Each point is reached from the start by the listed moves, each made once or not at all, plus a little noise. Say if it took an odd or an even number of moves. Then give how often each move was made.

Moves:
(1): 55, -33, -3
(2): 21, 42, 2
Start: -3, 14, 3
Points:
74, 24, 1 => even (1, 1)
-3, 15, 2 => even (0, 0)
52, -19, -1 => odd (1, 0)

Moves:
(1): 47, 29, -2, 15, 4, 17
(2): -20, 41, -7, -13, -8, -6
(3): 11, -1, 63, 0, -4, -26
Start: -3, 4, -9, 25, 10, -20
Points:
46, 33, -8, 39, 11, -3 => odd (1, 0, 0)
8, 1, 57, 27, 5, -43 => odd (0, 0, 1)
35, 71, 46, 29, 3, -34 => odd (1, 1, 1)
54, 30, 55, 40, 10, -29 => even (1, 0, 1)

Moves:
(1): 37, 10, 13, -8, 27, -14, 14
(2): -15, 33, -6, -10, -14, -28, 32
(3): -5, 1, 33, 5, 8, 9, 11
(4): -7, 7, -10, 41, 35, -12, 13
(5): -33, -10, 4, -24, 35, -14, 3
(6): -6, 29, -16, -13, 24, 29, 3
Start: -6, 10, -4, 4, -5, -18, 7
Points:
-2, 9, 12, -28, 56, -46, 25 => even (1, 0, 0, 0, 1, 0)
-9, 38, -3, -40, 81, -17, 26 => odd (1, 0, 0, 0, 1, 1)
-51, 29, 17, -27, 62, 6, 24 => odd (0, 0, 1, 0, 1, 1)
25, 49, -8, -17, 46, -2, 24 => even (1, 0, 0, 0, 0, 1)
-24, 50, -4, 3, 77, -85, 69 => even (1, 1, 0, 1, 1, 0)
-25, 48, 2, 38, 63, 7, 34 => odd (0, 0, 1, 1, 0, 1)

Moves:
(1): 35, -8, 14, 0, 16, 14, -16, 0, 5, 8
(2): 17, 34, -13, 5, -18, -8, -2, 3, -6, 11
(3): 8, 21, 60, 14, -16, 12, -15, 31, -1, -2
(4): 11, -8, -6, 65, -19, -12, 12, -5, 2, 12
(5): -13, 12, 9, 3, 47, -13, 0, -10, 11, -3
(6): -18, 10, -14, 10, 4, 36, 7, -7, 27, 17
(7): 5, -3, -1, -5, 6, -4, 38, 16, 3, 16
(8): -3, -11, -25, 10, 18, 3, -19, 38, -2, -11
(9): 1, -3, -1, -6, -9, -13, -13, 4, 42, 1
Start: -8, 12, -15, 19, 22, -43, -25, 3, -27, 38
Points:
9, 1, -22, 80, 8, -60, 26, 12, -23, 67 => even (0, 0, 0, 1, 0, 0, 1, 0, 0)
15, 13, 8, 17, 77, -54, -55, -4, 33, 44 => odd (1, 0, 0, 0, 1, 0, 0, 0, 1)
44, 55, 29, 39, 68, -51, -53, 84, 25, 57 => odd (1, 1, 1, 0, 1, 0, 1, 1, 1)
57, 42, 21, 37, 21, -39, -52, 95, 14, 61 => even (1, 1, 1, 0, 0, 0, 1, 1, 1)

Moves:
(1): 13, -4, -21, -4, -23, 2, 34, -1, 27, -13, -9, -20, -27, 6
(2): 5, -16, 3, 5, 14, 0, -32, 4, 26, -12, 14, -13, 15, -2
(3): -21, -29, -27, -4, 29, 0, 35, 23, 14, -12, 25, -13, -11, -24
(4): -35, 28, 28, 6, -18, -5, -15, -16, -9, -9, 43, 4, -9, -8
(5): 6, 8, -9, 1, -19, -9, 0, -13, 7, -28, 14, 11, -16, 6
(6): 24, -2, -21, 1, 40, 5, -24, 8, 21, 42, 11, -8, 16, -14
(7): 23, -13, -13, 12, 6, 11, -12, 27, -11, -23, -7, -5, -11, 22
(8): 22, 13, -10, 8, 15, -1, -14, -42, -29, -3, 13, -1, 10, -5
(9): 12, -1, -3, -11, -14, 5, 10, 14, -7, -6, 9, -21, 32, -17
(10): 1, 22, -16, -20, -11, -11, -9, -8, 12, 5, -6, -13, 7, 26
(11): -11, 0, 6, 2, 0, 13, -1, -20, 19, 17, 7, 8, 14, 2
(12): -24, -23, 30, -12, 5, -1, -27, 8, 2, 33, 12, 6, 3, 7
Start: 3, 11, 18, 8, -21, -4, 38, -11, 11, 15, -14, -6, -36, -16
Points:
16, 37, 4, -5, -17, -21, -48, -71, 67, 30, 80, -40, -37, 0 => even (1, 1, 0, 1, 1, 1, 0, 1, 0, 1, 0, 1)
-33, 15, -8, -2, 33, -3, -10, -20, 95, 45, 81, -42, -6, -35 => even (0, 1, 1, 1, 0, 1, 0, 0, 0, 1, 1, 0)
-45, -11, 4, -1, -6, 2, 41, -22, 92, 45, 89, -16, -66, -41 => odd (1, 0, 1, 1, 1, 1, 0, 0, 0, 0, 1, 1)
-36, 41, 31, -22, -86, -27, 22, -40, 49, 3, 40, -18, -77, 21 => odd (1, 0, 0, 1, 1, 0, 0, 0, 0, 1, 0, 1)
34, -63, -35, 18, 65, 23, -3, -4, 79, 43, 52, -51, -27, -22 => even (1, 1, 1, 0, 0, 1, 1, 1, 0, 0, 1, 1)
